Each row of a before or after table is a point. One or more steps were done to the points. Then noise was added and the rows were shuffled. The steps act on columns, c1 being the first. What was done? A step turns or swaps two columns, mirrors them in a line or flattens them onto one, adds a multiple of one to another, or multiplies or shifts one. Angles are multiples of 10 degrees, from the lower column toward the higher: turns from -170 to 170, lines from 10 to 170 but not 90. Use the fewest steps. Two steps may share a column if one is a turn and the other turns, adds or multiplies; they go together, in the order done. Otherwise the lowest column goes first.
(in the rows, 128 means zero)

Before:
[[106 132 121]
 [ 50 150  58]
 [131 147 126]
 [114 140 144]
 [ 72 101 137]
 [138 119 111]
 [174  88 156]
 [112 153  95]
 [116  77 147]
 [188 115 146]]
After:
[[ 83 172 160]
 [ 75 121 143]
 [109  71 125]
 [122 117 106]
 [148 151 108]
 [137  68 116]
 [122 210  97]
 [125 152 131]
 [147 129 129]
 [136 148 152]]
Steps: turn c1 and c2 by -70 degrees; add 0.5 times c2 to c3

Before:
[[ 91  91 103  96 140  97 120 110]
 [114 138 109 137 199  97 145 124]
 [124  74 103 116 152 165  96 125]
 [118  82 110 115 116 150 157 124]
 [192 128 101 157  74 147 145 160]
 [162 162 147  96 121 144 112 117]
 [156 109  59  37 114 139 137 175]
 [104 138 176 117 124  88 133 156]]
After (8 x 8):
[[ 94 220 141 162 124 148 115 123]
 [116 134  89 121 153 166  98 141]
 [ 90 151 115  93 141  99 119 114]
 [119 195 186 104 124  88 131 154]
 [160 189  95 193  77 148 146 152]
 [137 200 115 117 201  97 144 115]
 [ 31 170  58 155 119 138 137 172]
 [113 140 102 118 113 152 158 109]]
Steps: swap c1 and c4; shift c2 by 60; add -0.3 times c6 to c3; add -0.5 times c7 to c8

Before (8 x 12):
[[153  88 116 112 145 110 110 114 112 133 145 107]
 [168 140 156 131 121 122 134 132 137 140 152 103]
 [111 150 109 113 151 140 119 148 128 131 148 158]
 [135 134  96 133 127 150 121 120 125 144 119 156]
 [125 100 108 116 102 106 161 160 112 129 104 107]
 [119 125 141 168 131 151 157 115 133 147 108 120]
 [147 136 140 159 114 129 115 138 148 129 110 140]
 [122 143 157 103 153 127 142 156 137 133 119 149]]
After:
[[125 100 107  93 130  93 162 160 158 129 104  65]
 [119 126 142 248 125 164 157 117 122 146 107 105]
 [153  90 116  79 150 100 110 114 121 134 146  65]
 [122 143 157  54 132 126 141 157 103 134 117 191]
 [112 150 108  84 140 148 118 147 109 130 148 219]
 [146 135 140 221 104 128 114 139 131 128 109 164]
 [135 134  95 143 130 164 121 121 131 145 119 211]
 [168 140 155 137 117 116 134 132 129 139 152  52]]
Steps: multiply c4 by 3; mirror c5 and c9 in the line at 150 degrees; multiply c6 by 1.6; multiply c12 by 3

Before (10 x 20):
[[145 137  94  87 150 155 121  66 126 109 194 109 178 151  84 140 102 110
  179 121]
 [141  84 107 133 130 164 141 120 144 102 107 126 103  58 135 145  83 111
  126 132]
 [ 79 192 101 139 155 119 138 181 134 118 133 158 105 110 114 137 132 126
   15 140]
 [135  96 106 140 114 129  43 165  81 156 103 115 145 163  99 127 131 123
  109 119]
 [153  93  90 155 114 117  96 177 136 114 154 118 154 167 135 134 116  78
  168 155]
 [128 102 152 158 118 134 136 171 128 135 157 116 106 157 131 212 142 100
  166 133]
 [155 165 146  84 131 127 106 121 121 136 105 118 127 163 139 218 139 128
  168 123]
 [104 243 109 164 119 142 140 163 121 108 179 120 119 146 130 124 151  97
  167 120]
 [112 120 131 162 141 133 119   9 142 107 105 119 126 160 130 127 150  28
  170 123]
 [127 144 103 146 112 133 136 164 111 103 173 131 177 160 141 148 156 126
  149 129]]
After, 10 rows:
[[ 77 192 135 138 157 115 137 180 132 119 135 161 107 111 112 138 133 163
   15 139]
 [140  84 123 137 132 164 142 120 145  96 108 126 101  58 137 146  88 153
  124 130]
 [134  98 131 138 111 131  46 169  82 154 103 114 146 165  98 129 130 150
  114 120]
 [156  96  90 155 110 113  96 175 135 112 156 119 150 161 134 132 114 177
  170 155]
 [130 145 133 143 111 135 132 165 115 101 175 129 182 159 138 153 152 157
  151 126]
 [102 243 109 161 116 141 137 164 121 105 180 121 118 146 130 124 154 150
  168 123]
 [146 140 122  84 148 155 124  65 122 110 188 109 179 153  85 139 103 159
  175 122]
 [130 103  94 162 120 137 141 172 130 135 157 115 106 155 132 216 147 114
  165 135]
 [113 118  32 161 145 132 115  11 139 107 107 118 126 157 127 130 152 158
  167 122]
 [160 162 119  87 133 123 109 119 126 136 103 112 126 162 140 219 143 111
  168 118]]
Steps: turn c3 and c18 by -110 degrees; add 0.3 times c12 to c18

Before, 8 rows:
[[ 70 123 103 147 138  88 127 128 135 152 145 121 115 100 146 149 122 102
  124 138  95 134  96 137  86 163 122 118 181 127 117 117 153 116 111  92
   95 128 139 160 132  62 133 138 131 115 145 156]
 [112  93 100 184  77  84 109 124 119 110 126 122  94 114 126 149  87  84
  111 106 107 119 160 145 126 153 133 154 139 170  99 111 137 126 113 130
   66 109 117 129  82 120  91 126 129 100 138 143]
 [107 158 148 133 135 149  80 100 147 165 118 144 157 114  57  85 131 182
  172 159  95 159 113  96 138  69 141  91  87 142 106 132 135 115 169 178
  120 182 103 119 133 118 163 173 170 158 115  77]
 [181  98  73 141  75 118 147 183  70  65 135 107 109 164 153  72  68 127
  109  90 129 159 148 177 150 167 118 127 126  86  81  84  95 121 101 146
  154 138 150  92  98 126 143  94 124 148 146 180]
 [ 78 145 110 130 120 127 134 111 152 149 213 125 145  69 121 135 176 123
   95 148  98 127 106 130  84 146 122  97 122 115 149 146 150 101 128 148
   90 127 139 199 134  76 145 189 185 115 111 102]
 [182 110  69 105  92 121 180 168 107 134 136 130  68 146 125  93 120 150
  138 138 169 190 121 141 200 151 124 123 104  81  89 100 116 180  96 137
  144 130 145  95  98 147 111 102 119 147 155 140]
 [ 86 203 174 135 171 142 101  82 122 151 151 137 151 178  63  89  83 156
  152 122 189 194 175 118 154 121 123 118 119 124 141  72  83 115 178 129
  115 172  93  93  91 111 198 119  95 165  89  90]
 [ 75 132 135 172 154 161 111 141 182 160 186 146 119  90 106  97 186 158
  165 145  94 132 102 110 102 110 135  87 112 135 142 174 101 101 174 151
   96 160 115 138 165  66 172 165 172 168 125 101]]
After:
[[ 69 122 103 147 139  89 127 127 133 149 144 142 143 100 145 150 120 107
  126 136  95 134  95 137  87 162 121 120 182 129 117 127 154  97 110  94
   95 130 138 160  62 131 133 138 130 113 146 153]
 [183  98  72 140  77 119 147 186  70  66 138 148 173 164 154  71  68 133
  109  91 129 160 150 177 148 166 123 126 125  86  79 150  95  91 102 147
  157 141 151  94 127  97 144  92 123 155 148 181]
 [ 86 203 173 135 170 143 103  84 123 153 149 109 146 181  64  89  83 151
  153 120 187 194 175 118 155 123 121 120 117 125 141 186  85 152 176 131
  117 170  90  94 113  92 196 120  94 176  88  89]
 [111  93 101 185  77  83 109 123 119 110 127 147 165 112 123 149  89  91
  111 107 106 119 159 144 129 156 135 154 137 171 102 121 136  75 115 130
   66 107 118 129 122  81  90 126 125  91 139 143]
 [ 74 134 134 173 155 162 110 140 183 159 186 100 107  91 105  98 187 151
  163 145  93 133 104 110  99 111 134  88 110 134 143  88 100  87 174 151
   96 157 114 136  66 162 172 165 173 179 125 102]
 [ 79 145 112 132 118 128 134 113 152 148 213 133 104  66 122 137 175 123
   95 150  97 128 104 131  84 146 123  98 123 116 147 128 151 127 128 147
   91 126 142 198  76 133 147 189 184 110 110 101]
 [108 159 147 133 136 149  79 101 149 165 118  96 104 114  56  87 130 176
  172 161  95 158 113  96 139  71 139  94  86 140 104 143 137 155 169 177
  119 178 102 119 117 131 165 173 170 168 115  78]
 [183 108  69 104  95 123 178 167 107 133 138 119 191 147 123  93 117 148
  138 136 173 190 123 136 200 151 122 123 104  81  90 110 113  91  96 137
  145 131 144  94 148  98 110 101 119 151 153 140]]
Steps: mirror c12 and c18 in the line at 100 degrees; add 1.5 times c13 to c34; turn c13 and c32 by 140 degrees; swap c41 and c42; multiply c46 by 1.3
